Rows are points. To make a cloud, some directions were put in groups of two or more. Within a group, all points are equally far from the middle, so they leave a hole (a ring in 2 directions, a hollow ball in 3). The other directions are filled evenly. Then the cloud was stretched, turned, moved and blurred a little. Count the holes, and give their numbers of directions, smallest first.

Cloud (22 x 3)
[[-45  25 -31]
 [-46  42   1]
 [  4  23 -50]
 [  8 -29   4]
 [ 33  41 -10]
 [-33  36 -37]
 [ 22  -4  27]
 [-46   8 -29]
 [ 40  26 -15]
 [ 38  -4 -18]
 [-46  -2  11]
 [  1 -28   9]
 [-34  15 -43]
 [-18  17  39]
 [  6  -8  31]
 [-41  46  10]
 [ 25 -12  18]
 [ -7 -20 -39]
 [-15 -27 -25]
 [  4  60   2]
 [-12  16  41]
 [-52  31  -3]]
Holes: 1 (3)

Cloud (31 x 4)
[[ 26 -17 -28  17]
 [-12  39 -16  36]
 [-26 -12 -48 -26]
 [-39  -4 -28 -42]
 [-12  23 -12 -51]
 [ 39  -1  -1  32]
 [-10  54  12 -14]
 [-28  -6 -50 -19]
 [-38  -7 -36 -35]
 [ 35  22 -47   3]
 [-15  49  10 -22]
 [-35  -7 -44 -26]
 [-36  18  -7 -45]
 [ -3  60   5  -5]
 [-45  14  -4 -39]
 [ -6  46 -10  36]
 [ 15 -13  19 -38]
 [-41  -3 -38 -25]
 [ 31  41 -27 -22]
 [ -5  34   6  48]
 [-34  -1 -47 -14]
 [-12  -5 -15 -56]
 [ -6 -43 -18 -16]
 [-32 -12 -39 -37]
 [ -9  51   1 -25]
 [ 41  27 -38  -2]
 [ -9 -42   0 -31]
 [-17  -7  60  -6]
 [-12  53  12 -15]
 [-33 -28  46  -1]
 [ 32  14 -49   5]]
Holes: 2 (2, 2)

Cloud (52 x 6)
[[ 35 -10 -37  43  16  -7]
 [  0 -28 -18  54 -13  22]
 [  0  35 -12 -11 -15 -34]
 [ 29  -1  46  26 -15  31]
 [ 45 -13 -12  28  29  16]
 [-25  48 -44 -11 -18 -34]
 [ 26  19  10   5  53  17]
 [ 51 -33  12  26  34   8]
 [ 18   3  13 -28 -35  17]
 [ 20 -28  36  38   3  36]
 [ 28  16  13  45  33  -6]
 [ 26  -6  -1  21 -36   2]
 [-51 -39  -8 -33 -10 -14]
 [ 37 -59  37  23  24  37]
 [  5 -31  32  40  18  44]
 [ 26  14 -35  54  10 -15]
 [-53   3 -33  -9 -25   4]
 [ -6  24 -18 -30   4 -23]
 [-43  22  28 -22  -6  11]
 [ 16  15 -21 -12 -25 -32]
 [ 24 -37  29  11  29  58]
 [ -9 -11  33  23  29 -26]
 [-41 -16  20 -32  13  14]
 [-25  14  49  40  14  -1]
 [ -9  17  41 -23 -29  34]
 [ 31 -32 -35 -18  13  16]
 [-25 -13   4  58   6  18]
 [ 21  12  40  -8 -32  25]
 [ 38 -31 -19 -16  35  15]
 [-18 -49  12  -3  29  38]
 [ 37 -14  12 -49  17  23]
 [ 27  -5  -4 -18  46  10]
 [ 49 -25   4  32  21  21]
 [  5  -9 -19 -17 -52  -1]
 [ 14  29 -51  11  13  -2]
 [ -6 -60  27 -17 -20   3]
 [-47  29  13 -16 -14  10]
 [-42 -32  11 -35  15   8]
 [-35  -2 -37 -12 -37  17]
 [  2  27 -17  50   0 -35]
 [ 18  -5  11  -4   8  57]
 [-20  20 -28   2 -20 -51]
 [-19  30   0  25  41  11]
 [-24  10 -28 -15 -13 -49]
 [ -7 -18 -41 -32  -9 -52]
 [ 30 -14  -5 -45   0  16]
 [ 24 -30 -10  45  -4  26]
 [ -5  25  27 -35  17 -15]
 [-30 -15  17  -9  48  16]
 [-20 -18  32  41  46  16]
 [-16  -5  17  57   5  30]
 [-27 -19  19  51  22   5]]
Holes: 2 (2, 2)
